Each row of a before or after table is a point. The points were changed in one or more steps. Then noise was added and the rows were shuffled. The steps act on columns, c1 being the first. Write out the steps. A step turns or swaps two columns, mirrors them in a line or flattens them onto one, adds a multiple of one to another, or multiplies or shifts one. Angles are multiples of 10 degrees, from the lower column toward the higher: turns from -170 to 170, lines from 10 to 170 but not 90. Use the fewest steps. Two steps may share a column if one is a turn and the other turns, adds or multiplies; they go together, in the order done. Otherwise the lowest column goes first.

Before (12 x 3)
[[-0.6  3.3 -2.0]
 [ 5.2  4.7 -0.8]
 [ 5.1  3.0  1.7]
 [-1.1 -1.1  1.0]
 [ 5.0 -1.4  0.6]
 [ 3.3 -1.7 -3.7]
 [ 5.4 -1.2  1.7]
 [ 3.8  4.7 -2.7]
 [-0.7  3.4  0.2]
 [-1.1  5.6 -2.3]
 [ 0.7  3.6  4.2]
 [ 3.9  5.8 -0.4]]
After (12 x 3)
[[-4.8  3.5  1.9]
 [ 1.3 -2.2 -0.2]
 [-0.1  3.2  5.0]
 [-0.8  2.2 -3.4]
 [ 1.3  3.0  3.8]
 [-3.0 -1.9  5.2]
 [-0.2  4.6  2.9]
 [ 1.0 -1.1 -0.7]
 [-5.2 -1.5 -0.4]
 [-5.1  4.7  3.8]
 [-4.6  1.6  3.1]
 [ 1.2 -0.1  3.6]]
Steps: shift c1 by -4.0; turn c2 and c3 by 60 degrees

Before (14 x 6)
[[ 3.0 -3.2  1.3 -4.1 -2.0 -3.8]
 [ 3.9  4.6  5.7 -1.6  0.0 -5.0]
 [-4.2  1.5  2.1  0.9 -2.7  3.7]
 [-0.8 -0.7 -1.9  1.9 -0.5 -2.4]
 [-6.1  0.0  5.1  1.1 -1.5 -0.7]
 [-4.2  4.4 -3.8  2.1 -1.5  3.1]
 [ 0.3  4.5  0.7 -7.1  5.3  1.8]
 [-4.3  0.0  5.6  2.6 -2.3  0.2]
 [ 3.7 -2.0 -3.7  2.3  2.8 -0.9]
 [-5.1  0.9 -3.8 -2.9 -1.4 -3.7]
 [-6.1 -2.4  1.7 -3.8 -2.6 -1.7]
 [-1.1  0.3 -1.6 -3.8  5.2  3.8]
 [-0.8  3.6 -3.5 -3.1  0.3  3.7]
 [ 1.5  5.8 -0.8 -5.1  3.6 -3.1]]
After (14 x 6)
[[-4.3  0.0  5.7  2.5 -1.7 -0.2]
 [-0.6 -0.6 -2.0  1.9 -0.4 -2.6]
 [-6.2 -2.4  1.4 -3.8 -1.9 -1.7]
 [-5.0  0.9 -3.9 -3.0 -0.7 -3.7]
 [-0.9  3.7 -3.4 -3.1  0.4  3.7]
 [-4.1  4.5 -4.0  1.9 -1.1  3.2]
 [-4.4  1.7  2.1  0.8 -2.0  3.7]
 [-6.0 -0.1  4.9  1.1 -1.0 -0.7]
 [ 3.7 -2.1 -3.9  2.3  1.9 -0.8]
 [ 3.0 -2.9  1.3 -4.0 -1.5 -3.7]
 [ 1.6  5.8 -0.6 -5.0  2.6 -3.1]
 [-1.2  0.6 -1.5 -3.5  3.6  3.8]
 [ 0.4  4.7  1.0 -7.0  3.9  1.9]
 [ 3.8  4.5  5.6 -1.6  0.0 -5.0]]
Steps: multiply c5 by 0.7

Before (10 x 11)
[[ 5.1 -3.4 -0.7 -0.3  0.7  3.1  1.5  3.3 -4.0  5.1  2.9]
 [-2.5 -7.7 -5.8 -3.3 -1.3  7.7 -1.4 -4.5 -9.1  4.7 -2.9]
 [ 1.7  1.9  2.3  2.1 -0.3  1.0  3.4  2.6  0.4 -4.3  3.4]
 [ 1.4 -1.8 -3.0  0.5 -3.0  5.7 -2.6 -0.6 -1.7  6.2  3.5]
 [ 2.1  0.4  1.4  3.2 -3.9  2.3  1.2  1.0 -4.2  2.3 -2.8]
 [-4.5  2.6  6.2  4.6  2.0  0.2  5.8  0.9  1.5 -0.1 -1.7]
 [ 1.0  1.0  4.2  2.3  2.1 -0.2  3.0 -5.0  1.5 -0.4 -0.9]
 [-2.1  2.1  3.7  3.4  1.7 -3.1 -0.6  0.0 -2.0  0.0  0.0]
 [ 2.2  0.5  1.7 -1.0 -4.3 -1.8  3.8  2.2 -0.8  2.9  4.4]
 [-1.9  3.0 -0.6  5.4  3.9  0.1  6.7 -4.7 -2.7 -0.9  0.9]]
After (10 x 11)
[[-4.6  2.7  6.2  4.6 -0.3  0.2  5.7 -2.2  1.5 -0.1 -1.7]
 [ 1.5 -1.9 -3.2  0.6  1.0  5.7 -2.6  2.9 -1.7  6.3  3.6]
 [ 2.3  0.4  1.3  3.3  2.9  2.2  1.2  2.9 -4.1  2.3 -2.7]
 [ 1.0  1.0  4.1  2.3 -5.4 -0.2  3.0  0.6  1.6 -0.3 -0.9]
 [-2.1  2.0  3.7  3.5 -0.7 -3.1 -0.6 -1.5 -2.0  0.2 -0.1]
 [ 2.2  0.5  1.7 -1.0  4.1 -1.7  3.7  2.7 -0.9  2.8  4.3]
 [ 5.2 -3.4 -0.8 -0.3  2.6  3.1  1.5 -2.3 -3.9  5.1  3.0]
 [-2.0  3.1 -0.7  5.4 -6.0  0.0  6.8 -1.0 -2.6 -1.0  0.9]
 [-2.5 -7.7 -5.8 -3.4 -3.2  7.7 -1.4  3.3 -9.1  4.7 -2.9]
 [ 1.6  1.9  2.3  2.0  2.4  1.0  3.4 -1.2  0.4 -4.3  3.4]]
Steps: turn c5 and c8 by -120 degrees

Before (10 x 18)
[[-4.0 -0.1 -1.7 -2.2  9.6 -1.8  3.4 -2.4  1.4  2.9  3.5 -3.2 -3.6 -0.2
  -2.3  2.4  0.6  0.4]
 [-3.0  4.5 -1.2 -0.5 -3.0  5.6 -5.7 -1.8  6.9 -1.0 -2.6  2.6  2.6  0.3
  -1.8  5.3 -0.7  4.5]
 [ 2.4  0.1  1.4 -3.0  0.4  2.5  0.0  4.0  4.1 -2.4 -0.4 -3.0  3.2  3.4
   1.4  3.9  6.1  3.1]
 [-1.0  0.8 -1.4 -4.3  1.8 -3.1  4.9 -2.5  2.1 -1.4  4.7 -2.5 -0.2 -2.8
  -3.0  2.0  2.6 -0.3]
 [-3.1  2.1  6.6 -5.1 -2.0  2.9 -1.1 -1.3  3.9  0.4 -1.6 -4.1  3.1 -2.8
  -4.4  4.0  3.8  5.7]
 [ 3.3 -4.7 -3.5  0.9  2.7  1.7  3.7  6.1 -0.8  2.1 -2.0 -0.3 -2.9  5.1
   2.2 -4.8 -3.1  1.0]
 [-1.2  1.7 -1.9 -2.1  4.7 -5.9  1.6  0.1  1.4  3.9  0.0  0.2 -0.1  0.9
   4.1 -2.3  0.2 -1.9]
 [ 0.9  6.1  0.8 -6.4  0.9  2.9  0.0  0.7  2.1 -0.7 -1.7 -2.6  1.2  1.9
  -4.6  1.3  2.9  2.8]
 [-3.7  0.6 -1.1  1.6  0.5  5.6 -0.9  2.1  1.3 -0.1 -1.7 -0.6 -0.6  3.8
   1.0 -0.4 -2.4 -3.8]
 [ 0.3 -3.6 -6.4  2.3  0.3  2.1  0.5  7.3 -1.6  5.4 -1.8  0.8 -5.3  4.9
   2.8 -2.5  1.5 -2.8]]
After (10 x 18)
[[ -2.9   4.5   0.4  -0.4  -3.0   5.6 -11.5  -1.9   6.9  -1.1  -2.7   2.5
    2.8   0.3  -1.7   5.2  -0.6   4.5]
 [ -0.9   1.8  -3.7  -2.2   3.2  -5.8   3.0   0.1   1.6   3.9   0.0   0.3
   -0.4   1.1   3.8  -2.1   0.1  -2.0]
 [ -3.7   0.6  -1.1   1.9   0.0   5.6  -1.7   2.1   1.5  -0.2  -1.6  -0.3
   -0.7   3.9   0.8  -0.7  -2.5  -3.9]
 [  0.7   5.9   0.2  -6.3   1.3   2.8   0.2   0.9   1.8  -0.8  -1.5  -2.7
    1.3   1.7  -4.6   1.3   3.1   2.5]
 [ -2.9   2.2   6.8  -5.3   1.8   2.9  -2.3  -1.3   3.9   0.3  -1.8  -4.2
    3.2  -2.7  -4.5   3.9   3.9   5.7]
 [  0.5  -3.8  -5.6   2.6  -3.0   1.9   0.8   6.9  -1.7   5.3  -1.6   0.7
   -5.4   4.9   2.8  -2.3   1.5  -2.9]
 [ -1.3   0.8  -2.1  -4.2   0.9  -3.0  10.0  -2.3   2.1  -1.3   4.7  -2.6
   -0.3  -3.0  -2.9   2.0   2.7   0.0]
 [ -4.2   0.1  -6.3  -2.2   7.6  -1.9   6.7  -2.6   1.4   3.1   3.2  -3.3
   -3.6  -0.2  -2.4   2.3   0.5   0.6]
 [  3.1  -4.8  -4.4   0.8   0.7   2.0   7.2   6.2  -0.7   2.1  -2.1  -0.2
   -2.9   5.1   2.1  -4.8  -3.0   1.1]
 [  2.6  -0.3   1.0  -2.8   1.0   2.4   0.0   3.9   4.1  -2.3  -0.5  -2.8
    3.0   3.2   1.5   3.9   5.9   3.1]]
Steps: turn c3 and c5 by 30 degrees; multiply c7 by 2

Before (9 x 32)
[[ 4.8 -5.3  4.0  4.6  2.9  3.3 -4.9 -4.9  0.3 -0.9  2.5  9.4  2.1 -5.7
  -0.4  6.5 -2.7 -1.2  5.5 -6.0  0.4  2.4 -4.7  0.5 -0.7 -4.2 -1.8  2.6
   7.6  2.8  2.1  1.3]
 [ 4.0  5.9 -2.5 -2.4 -0.6  3.3  4.2  1.8  5.4  0.1 -0.7 -1.8  1.2  4.2
   0.6  0.1  1.2  1.5 -1.7 -1.4 -1.9 -0.3  5.4  2.4  2.0  1.4  0.6  0.9
  -5.8 -3.7  1.6 -2.9]
 [-2.9  2.2  0.3 -2.4 -2.5  3.2  3.4 -2.0 -0.2 -1.4 -1.1  0.4 -1.9  3.1
   2.5 -1.4  1.0  3.1 -1.5 -0.8 -4.8 -0.1 -1.4  3.1 -0.4  4.4  0.6 -2.6
  -1.8 -1.1  1.0 -1.0]
 [-1.1 -1.5 -1.6 -5.8 -4.9 -2.1 -0.6 -2.8 -2.8  0.4 -3.1  2.4 -0.9  3.5
  -2.6  9.2  2.6  1.2 -0.6 -6.8 -2.2  6.3  5.0  4.4 -2.0  2.7 -0.9 -5.2
  -1.5  1.2  2.6  2.1]
 [ 2.8  4.0 -2.4 -5.8  1.0 -0.3  3.2  0.9  1.1 -1.3  3.5  0.4  1.4 -2.2
   0.6  0.2  3.3  4.6 -1.9  0.3 -4.0 -0.8  3.9  0.2 -0.5  2.2  0.2 -0.2
  -4.6 -0.4 -3.3 -4.0]
 [ 0.7  0.7  2.8  1.9 -0.7  3.7 -0.4 -5.8  1.6  4.5 -3.8  2.0 -3.4  0.1
  -6.1 -0.1 -5.0 -0.4 -2.9 -2.1 -1.9  2.1  1.9 -3.3 -1.5  0.1  2.2 -5.9
   1.3 -0.8  2.0  1.0]
 [ 0.8  3.8 -2.1 -1.9  0.5 -0.9  0.1  1.4  2.9  0.8  4.7  0.0  0.5  3.7
  -0.3  0.4  0.7  4.6 -0.7 -5.8 -6.2  1.5  6.7  2.8 -1.2  2.8 -2.4  4.6
  -2.2 -3.8 -3.0 -3.3]
 [ 3.6 -3.7  1.4  4.9  0.3  0.7 -1.9 -5.7 -2.6  2.8  5.2  6.0 -3.2 -3.7
  -3.4  3.9 -2.2 -3.5  1.4 -4.8  2.9  2.4 -3.4  4.0  1.4 -3.6  0.5  0.4
   4.2  1.0  0.3  2.0]
 [-1.9 -2.6  4.3  6.3  0.2  4.4 -4.9 -6.3 -1.9  0.9 -0.3  6.6 -3.5 -3.9
  -0.5  5.0 -4.2 -3.1 -0.5 -1.7  1.6  0.0 -1.4 -0.5 -0.8 -5.0  3.3  2.2
   2.1  5.4  2.6 -0.7]]
After (9 x 32)
[[  4.8  -5.7   3.7   4.4   2.9   2.5  -4.6  -4.9   0.5  -0.3   2.5   9.4
    1.8  -5.8  -0.1   6.5  -2.7  -1.1  -3.9  -6.0   0.7   2.6  -4.7   0.7
   -0.7  -4.2  -2.0   4.9   7.4   2.8   2.4   1.2]
 [  0.5   0.4   3.0   2.0  -0.8   2.8  -0.6  -5.9   2.0   4.7  -3.8   1.6
   -4.1   0.3  -6.0   0.0  -4.6  -0.5  -8.1  -1.9  -1.6   2.1   1.6  -3.6
   -1.8   0.1   2.5  -6.9   1.1  -0.3   1.8   0.9]
 [  3.7  -3.8   1.6   5.1   0.0  -0.3  -1.8  -6.1  -2.5   2.9   5.1   6.0
   -2.9  -3.6  -3.3   3.7  -1.6  -3.3  -7.9  -4.7   2.7   2.3  -3.7   4.6
    1.7  -3.6   0.5   1.0   4.6   1.1   0.1   2.3]
 [ -1.1  -1.6  -1.1  -5.9  -4.8  -3.7  -0.4  -2.4  -3.0   0.7  -3.1   2.2
   -0.8   3.7  -2.6   9.4   2.4   1.3  -2.0  -6.5  -2.2   6.0   5.1   4.6
   -2.1   2.4  -0.6  -4.7  -1.3   1.2   2.6   2.1]
 [  4.1   5.5  -2.7  -2.1  -0.7   2.1   4.1   2.0   5.9  -0.2  -0.7  -2.0
    1.5   4.0   0.6   0.0   1.2   1.3   0.6  -1.3  -1.8  -0.5   5.2   2.2
    2.0   1.7   0.8  -0.1  -5.9  -3.6   1.4  -2.5]
 [  2.8   3.7  -2.0  -5.9   1.2  -1.5   3.4   0.6   1.2  -1.6   3.6   0.6
    1.3  -2.0   0.6   0.0   3.1   4.9  -0.2   0.2  -4.0  -0.8   4.2   0.2
   -0.9   2.8   0.2  -0.7  -4.5  -0.7  -3.2  -3.7]
 [ -2.1  -2.9   4.2   6.0   0.2   3.2  -4.5  -6.4  -2.0   0.8  -0.6   6.0
   -3.3  -3.6  -0.3   4.8  -3.7  -3.0 -11.2  -1.8   1.5   0.4  -1.8  -0.6
   -1.0  -5.2   3.1   1.4   1.7   5.7   2.9  -0.5]
 [ -2.9   2.0   0.1  -2.1  -2.3   2.0   3.1  -2.7  -0.1  -1.8  -0.9   0.7
   -1.6   2.9   2.7  -1.0   1.3   2.8  -2.8  -0.4  -4.9  -0.1  -1.5   3.2
   -0.4   4.6   0.3  -3.3  -1.6  -1.1   1.0  -1.0]
 [  1.1   3.7  -1.7  -1.5   0.7  -1.9   0.3   1.0   2.8   1.0   4.7   0.0
    0.4   3.9  -0.6   0.6   0.4   4.4  -0.9  -5.8  -6.3   1.3   7.0   2.4
   -1.1   2.8  -2.4   3.8  -2.4  -3.9  -2.6  -3.2]]
Steps: shift c6 by -1.0; turn c19 and c28 by 30 degrees; add 1.5 times c8 to c19
